Rows are points. The window is the flat piece filled in between its corners: a triangle in 3 columns, a solid with four corners in 4, and so on. A path goes straight from each point to the next, and from the last back to the first. List the points from which the path goes on through the window.

Window (3 x 3):
0:   0  -1 -17
1:  63  33  43
2:  -8  15 -64
Path:
(1): -22  16 -16
(2):  43 -26 -19
(3):  -8 -38 -72
(4): -14  27 -54
(5): -20  51 -32
(6):  26 -37  -2
(7):  37 -12 -77
(8):  -5  26 -33
Through the window after points: 1, 5, 7

Window (4 x 4):
0: -35 -12  19  -8
1:   6  16  15  13
2: -12  48 -23  63
3:  34  16 -29 -64
Path:
(1):  40 -16 -45 -32
(2):  36  11 -20 -25
(3): -10  67 -10  -8
(4): -12  48   2 -25
(5):  72 -27 -54 -80
(6):  29 -27 -24 -36
(7):  28  70 -27 -76
(8):  5 52 17  0
(9):  -8 -15   8   5
(10):  30  -7 -20  10
(11): -63  13  46 -13
(12):  18  43  -8 -69
Through the window after points: 4, 6, 8, 10, 12

Window (6 x 6):
0:  20  39   3 -16  45  28
1:  66  36 -54  30  40 -80
2:   9  38  75  -1 -52   5
3: -50  12 -24  -2 -66 -57
4:  23 -68 -25   4  25  27
5:  50   9 -16  58 -29   0
Path:
(1):  61  28 -20   0  -2  15
(2):  64   5  27 -17 -43 -29
(3): -18  44  20  71 -18  28
(4): -8 15  3 23 16  2
(5):  81 -13 -41  -9 -23   6
(6):  88  -1 -26 -17 -13  -5
(7): -1 36 38 45 21 11
(8): -21   5 -45  41  73 -19
(9): 70  8 -3 -7 15  8
(10):  68  12 -40  12   2 -15
(11):  -6 -17 -44  28  48 -30
(12):  -5 -68  -3  72  30  -8
(13):  27  -7 -32 -51 -17  19
(14):  29  -5 -21   2 -63 -17
(15): -48  13  21  36   3 -51
(16): 13 -2 15 19 68  2
Through the window after points: 2, 4, 12

Window (8 x 8):
0:  -14   40   -7    2  -43  -33  -19  -40
1:   70   -6  -15   21  -52 -103   26   32
2:   79  -84  -12  -22   11    7   24  -12
3:  -61   32  -52  -24  -50    2  -50   50
4:  -64   45   52  -12   88   34  -36   10
5:  -60  -48  -45  -33  -11  -46   32   38
6:   14  -15  -29  -15   77    5   61   22
7:   11    6   46   55   -6   44   -5  -37
Path:
(1):  46 -20 -21  24  20 -25  12  -5
(2):   2 -21  -4  27  29 -61 -64   6
(3): -60  47 -14 -26 -48  53  64   8
(4): -25 -22   5 -26 -64  35  39  33
(5):  62   8 -14  18  58 -31 -36 -41
(6):  31 -32 -23  22  51 -24   6   8
(7):  12 -28 -19 -48 -34 -18  21   9
(8):   4   6 -11 -22 -19  29  10  27
(9): -17  16 -30  19  45 -39 -14   3
(10):  24   2 -42  22  31  10  -5 -20
(11):  16 -42  75 -11 -30   3  38   3
(12):  14 -25  15 -19 -31  -5  22   8
Through the window after points: 10, 12

Window (9 x 9):
0: -14 -19 -20  -6  19 -27  29 -65 -33
1:  -2  32 -65 -12  65   8 -16 -11 -23
2: -28 -23 -50  -7  28 -19 -12  97  31
3:   0 -13  29 -65  -5  13   3  -4 -17
4: -13  29 -10 -73 -54 -82  21  55  23
5:  26  16  33  -1 -75 -63  47 -22  66
6: -45  15 -54  31  34 -16 -70  56  -6
7:  72  -7 -10  33 -54 -39 -19   5 -10
8: -40  -1  36 -18  18  20  65  59 -27
Path:
(1): -15  -5 -68  15  -8  12  -2  67  -1
(2):  -8  -4 -42 -28 -20  -8  -6  17  20
(3):  -7  10  10 -33  15 -46  38  54  -1
(4):  -7  24 -25  -9  52 -28  12  34  -5
(5): -41   0 -33  12   2  14 -43  31 -18
(6): -29  21 -30  -8 -27  40  -6  44 -34
(7):  -1 -47   3 -13  87 -78  27 -29 -11
(8): -20 -13  25 -37  58 -73 -36  29  30
Through the window after points: 4, 8

Window (11 x 11):
0:  -12   21   28  -22   31   34   27   32   10  -73   14
1:    1  -83   50  -12    4  -24  -26    2   49   23   -4
2:  -69  -34   -9  -14   46  -35   18  -20  -15    8  -35
3:  -13  -27  -24   -5  -16   25   82    5  -20    4   19
4:   31   -3   -6  -30  -29  -46  -17   64   37   18   44
5:  -43    9   -2   -3   40   50   12  -15  -18  -21 -105
6:  -21   70   71   -5   28  -16   30   34   -4   51   -4
7:  -23  -18   -8   -5   30   -6  -11   10   52   50   22
8:   43  -14   24 -113  -40    8  -19  -28   -4   23  -15
9:  -39   22    2   11    6  -17   13  -23   29  -69  -11
10:  -10   80  -12  -15  -31   10  -59   38  -44   22   44
Path:
(1): -72 -12 115  -1 -15  27  25  36  43   5 -13
(2): -71 -28  67   4 -46   8   8   6  24 -19 -53
(3):  62 -13 -48 -57  88 -16   1  -3  22  47  49
(4): 11 24  7 -9 41 -5  4 -8 13  8  2
(5): -23  -1  10 -48 -49   2 -20  16 -13  23 -14
(6): -28  -1  30 -53 -36  10  -9  76  12  64   2
(7):  26  39  -4  11  40 -32   5 -58  -9 -56  38
(8):  23  -4 -72 -39  46 -35   9 -44 -16  -7 -33
Through the window after points: none

Window (12 x 12):
0:    6  -57  -86   55  -52  -32   17  -41   16  -22   14   83
1:    9  -27    4   45    8 -126  -20   36    9   25   18  -11
2:    3  -38  -53   46   25    0   44    4   45  -57  -33    3
3:  -86    7    3    6  -41   19  -65  -49  -62  -11  -16   69
4:   37   -7   12  -39  -64   36   -8  -32  -21   43   -7   89
5:  -29   -2    9  -65  -22  -45   29   40   12  -39   75  -17
6:   42    5  -36   -3   62    7  -11  -40   41  -33   45  -12
7:   41   -5  -64  -27   24    0    6  -24  -35  -32   20   -6
8:   -3 -122   28  -21   15   14  -14   14   44  -38   27   14
9:   27   29  -57   -6   -2   75  -11    7  -32   33   12   65
10:   17  -34   -2   54   48  -56    4  -60  -30   87   20   41
11:  -36  -22  -68  -43  -25  -43  -11  -40   22   -1   39  -29
Path:
(1):   6 -29   3  40 -56   3   6  40  11 -34  66 -17
(2):  54   9 -37  39 -46   3  11  -8 -16  -1  17 -33
(3): -59 -60 -24 -52  46 -29   6 -14  41 -24  -2  77
(4): -15 -22 -23 -48  14 -63 -23 -14  18  -4  14  49
(5):  -1 -27 -66  18 -26  16  14 -32  10 -11  27 -19
(6):  29 -41  -5  53 -70  16 -16   2  -4   3  25  24
(7):   0  -4 -15 -32  28 -17  -3 -20   4   0   7  18
(8): -27 -38 -32 -11  21 -35  19 -11  12 -13  14  48
(9):  36 -13 -50 -20 -34   6 -19 -24 -14 -22  40 -32
(10): -15 -26 -27  17 -53 -28  49  -3 -53  34  24 -22
(11):  14 -23 -22  16  28 -79 -47   3  40  -9  17  28
(12): -31 -38 -37 -34  41 -26 -41   0  -8   1 -31  94
(13):  34   5 -27  43 -18  -5  19   1   1   1  35 -23
(14):  12  -7 -63  38 -18  23 -32 -27  57  -8  78 -21
(15):   8 -26 -20 -31  41 -20  40   3 -35 -21 -55  49
(16): -24   1 -15 -76  16 -60  15   1   2  -5  33  15
Through the window after points: 2, 4, 8, 10, 12, 14, 16

Window (14 x 14):
0:   -6  -35   21   62   -7    3  -43    1  -42  -10   58   52  -54    5
1:  -18  -20   48   -1    2  -28  -15    4    5  100   54   49  -68   11
2:  -42  -16   30   84   34   -1   -8    9  -43   37   -8   18   -6    7
3:  -33  -25    1   68  -31    7  -12   68  -69   56   39    0  -61   13
4:   30  -18  -30  -74   -1   19    7   17  -80  -18   -1  -48   44  -19
5:   70   37  -23  -33   15  -11  -28   55  -27  -26  -35  -31    9   27
6:   35   49   43  -43   -8   30   21   55  -85  -46   36  -56   64   21
7:   76  -12  -12   -5  -20   38   46   60   72  -15  -34   11   23  -18
8:  -30   37    3  -27  -49  -11    7    7  -12  -17   -1  -17  -16   -3
9:   36  -20    4  -18  -14   18  -32   49   81  -10    4  -65   36  -11
10:   43  -31   -1  -14   25  -31   48   44   32  -37    1  -50  -21    4
11:  -66    2   -2   30   43   44  -16   43    7   33   58   41  -64    4
12:   63   47   -5   -2    7    8   10   42  -27  -23   11  -61   20  -75
13:  -19  -19   32   75    6   54  -13  -28  -46   63   27   -3 -107   31
Path:
(1):  23  61 -21  24   1 -27  32  17  -6  -3  23   7 -25  40
(2):  37  10  20  51 -16 -15 -16   5   0  35  73 -35  39   5
(3):  12 -15  -5 -70  27  39   6  52  -2 -57 -65  18 -68 -18
(4):  -7  -1  38  44 -16  15 -31  76 -33  40  -6  11 -31 -16
(5): -20 -24 -31  26   0   0  32  -1 -59   6  68 -34 -19  41
(6):  -2   2 -32  37   9   3  19  14   6  36  32  19 -25  21
(7):   9 -35  53 -33   1  33 -36  58 -11 -27 -22 -29 -20 -45
(8): -21 -13  85 -33 -29  52 -38  20  -6 -84 -16 -29  13 -23
(9):  40  19 -55  33  24 -21  32  41 -58  66  55   1  -9  26
(10):  19   1 -73  33  48  -7 -17   2  19  14  76  15 -51   4
(11): -30  -4  92  -3 -29  36  -6  57 -53   4 -10   0  -5   3
(12): -30  -4  50 -11  -5  18  -4  46  -3  41   3 -24 -69 -56
(13):  36 -16 -44  47  -3   5   9  38 -37 -25  43  18  36  95
(14):  -6   8  -7  65 -18  15   4  37 -15  37  49   6  -1  23
(15):  -8 -37  42 -19   7  10 -18  20 -31   1   8 -13 -65 -31
(16):  17 -22  22   5   5  22 -26  43 -15  10  -3 -23 -21 -13
Through the window after points: 4, 8, 10

Window (14 x 14):
0:   34  -13  -28   24  -66   42    1  -32  -11    1   86   29   69   -9
1:  -30    7   -2  -22   62   43   37   68   48  -20  -60  -69  -89  -22
2:  -21   31  -54  -20  -23   33   30  -14  -45   19   18    3   86  -36
3:  -64   -8   24   71   45  -17   23  -30   75   -4  -20   -9   22   18
4:   -6   -7  -57   52   74  -10   20  -13   32   18  -10  -30   13   47
5:    0  -12  -13   -4  -38   21   16  -16 -114   60    9  -77   36  -12
6:    7  -29  -14   32   22  -26   14  -32   34   47  -66   24   15   17
7:   -3    4    1  -28   12  -14   68   58    7   -3   89   19   -3  -55
8:    0   -5   12  -11  -11   35    5  103  -41  -14   85   51   60  -23
9:    1   58  -28   11  -64  -17  -30  -14  -32   37   65   21   59    8
10:  -10   13   -8   20  -25    5   78   60  -17  -52   43   45    3   17
11:  -36    2    5   29   92   12   14  -54   24    0  -30   22  -41   26
12:   11    9  -13   30    9  -31    5   29   -6  -75   47   33   28  -50
13:   10   -4    9  -51  -20  -14   22   26  -11  -54   70   20   63   21
Path:
(1):  14  26  24  17   2   8  32   0 -33  -3  14   8  37 -12
(2): -17 -22 -51   7 -18 -14   5   2  -8  -8  59  29  50   9
(3): -50 -41 -42 -34  -4 -22  29  -2  14  -3   7  -8  34 -10
(4):  37  81  31 110  26  44   8   2 -26  19  31  15   5  -4
(5):  32  40  17  42  13   7  58  -1 -16 -20  -4  15  33  16
(6): -60 -18 -37  -9 -14   5  17  19   4  -1  41   5  31 -14
(7): -55 -31 -60  -1 -23 -26 -51   3  -6  -4  68  32 -14  44
(8):  64  30  30  26   7  16  72  18  -5 -53  20  11  80 -70
(9):  38  29  37  28  38   1  86   9  -9 -28   5  37  13   7
(10): -57 -34 -56   8 -34  -2 -27  -3  -5  40   6 -29  31  -2
(11): -87 -37 -21   6  -7 -27 -20   8 -17  12  32  25  -4  26
(12):  35  11  -7  17   2   8  26  10   5  12   3  20  46 -13
Through the window after points: 5, 7, 9, 11

Window (14 x 14):
0:  -5 -59 -34 -50 -12 -19 -69 -34  68  -7  -6  38  40   9
1: -10 -53 -30 -11 -57 -33 -48  10 -18  -3 -17  44   2 -22
2:  14  52 -10   1  84  36   2  49  22 -44  21 -20   6 -39
3: -21 -51 -28 -25  -7  23  19 -30 -15 -34 -20  34  35  55
4:  -2  70  29  -8  71  19 -34  33  -3  51   9   4  32  -2
5:  14 -63 -12 -24 -79  48 -35 -65  20 -24 -60   1  56 -14
6: -42 -16 -10  31 -45  10 -22 -68  19 -27  35  24 -17  25
7:  38 -60 -26  35 -74   7  11 -48  60 -17 -45  73  26  40
8:  47 -27  28   7  90  -5 -52  28  -3  20  14 -51  16  -6
9:  58  12 -37 -11  81  44 -60  12 -28  30  53   8  31 -33
10: -11  31 -54   1 -33 -20 103 -74  19  -6   7 -22  16   6
11: -12  51 -21  39   0 -46  46 -81 -12 -66   2  18  58   4
12:  61  59  -6 -39  78   7 -69  14 -19  -3   1 -17 -32  10
13:  44  88 -20   2  39  11   1  46  -9 -21  60 -66  60  28
Path:
(1):  70   7  76 -64  38  42 -61 -36  10 -54  59  28   9  44
(2):  58  34   5 -85 -63  50  12 -32  20 -51  40  27   9 -35
(3): -29 -27 -19  28   4   1 -21 -33   7  -7  -4  14  17  34
(4):   1  18 -24   3  49  16  -9   5 -11 -17 -30   0  14  24
(5):  49  20  19  -2  13 -22 -27 -30  22 -11  55  -9  27 -35
(6):  28   2  43 -67 -52  64  17  13  15  -2  66   3  25  -4
(7):  -1 -32 -63  61  86 -60 -61 -46   3 -22 -68  -7  32  17
(8): -26  44 -95  12  48  28 -57  31 -78   6 -13 -43  50   2
(9):  21 -20  12 -15  24  13   7 -13  27 -25  11  21  14   7
(10):  17  -6  14 -15 -22 -27  16 -39  12 -17  26  32  17 -34
(11): -18   8 -41  20   4   5  -7 -43   0 -37 -11   5  38  39
(12):   4 -45 -45   5   5  26 -44 -26  16   4 -33   7  25   1
(13):  13  20  20 -34  -5 -14 -10 -21   5 -17  15  28  19   3
(14):  11  16  -4 -22  20 -21  30   3  19 -35  33  11  28 -21
(15):  -4  29 -32  29  26  16 -14 -21  -9   4  -8  -2  13  27
(16):  -53  -42 -100   32  -34  -33   28  -23   25   18  -65   17   29  -28
Through the window after points: 2, 4, 6, 8, 10

Window (14 x 14):
0:  -21  -38  -20    5    1  -41   -3  -77   36   22  -19  -36   34  -25
1:    6  -64   74   11   51  -48  -25   36   46  -10  -26    6  -27  -26
2:   53   54  -36   30   14   -9  -13    4  -11   48  -14   19   -3   99
3:   49   72   84  -25   32   44 -100   -3    5   51    4   -8  -13   47
4:   42  -65  -24  -33   -3  -71  -19  -51  -29    7  -17  -17   -4   -7
5:  -18    0  -44  -46   10  -18   22  -41  -15  -16  -41  -21   32   76
6:   52  -50   42   11   84   10    9   -2  -18   -6    8   -2    1  -43
7:   -2  -22  -27  -11  -62  -34   53  -24  -12   -1  -38  -53   13   -1
8:  -20    9  -72    1  -27  -33   17  -48   -9  -26   10  -10  -50   39
9:    4  -51   24   43   46  -16  -64   78   -1  -54  -15   43   15  -80
10:  -63  -13  -62   18  -12  -12    9  -15  -55   32  -53  -23  -25   53
11:   22  -21   59   63   37  -10  -48  -15  -12  -55  -63   -5    0  -23
12:   57   77    7  -21   64   29  -55    7   17   38  -65  -16  -33   24
13:  -45   18  -32  -20  -32  -38   44  -54  -27   25  -57   41   -8   24
Path:
(1): -26  38  -1 -20  13 -49  -1 -20 -26  47 -17 -28  -6   9
(2): -16 -98 -55  51 -17  34  -2 -18  -6 -44 -77  32 -15  45
(3):    9 -125   18    1   16   30   26  -73   23  -29  -26    3  -23   18
(4):   0  12  13  -3  14 -39 -24   5  -7  11 -32 -12  -5  -8
(5):  13   8  54  18  48 -32 -40  -5   1   4 -12  -1   6   9
(6):  36 -39   2 -50 -10  50 -21   3  30  31 -23 -15 -47  -4
(7):   7  12 -22   8 -42  65 -27 -19 -12 -22 -41  89 -12  22
(8):   7 -10  10  -7  45 -92 -17 -16  -3  31 -17 -86   0  24
(9): -17  40 -16  -1  22 -59 -14   9   0   0  -6 -41  19  34
(10):  42 -22 -23  -1  -2  44  -8 -49 -25  15 -57  29 -14  20
(11):  -2 -42 -34  -8   6  34 -45 -27  22  13 -69  31 -25   6
(12):   5  -8  19   1  11 -66  13 -18 -23 -22   1 -38   9  -9
Through the window after points: 1, 5
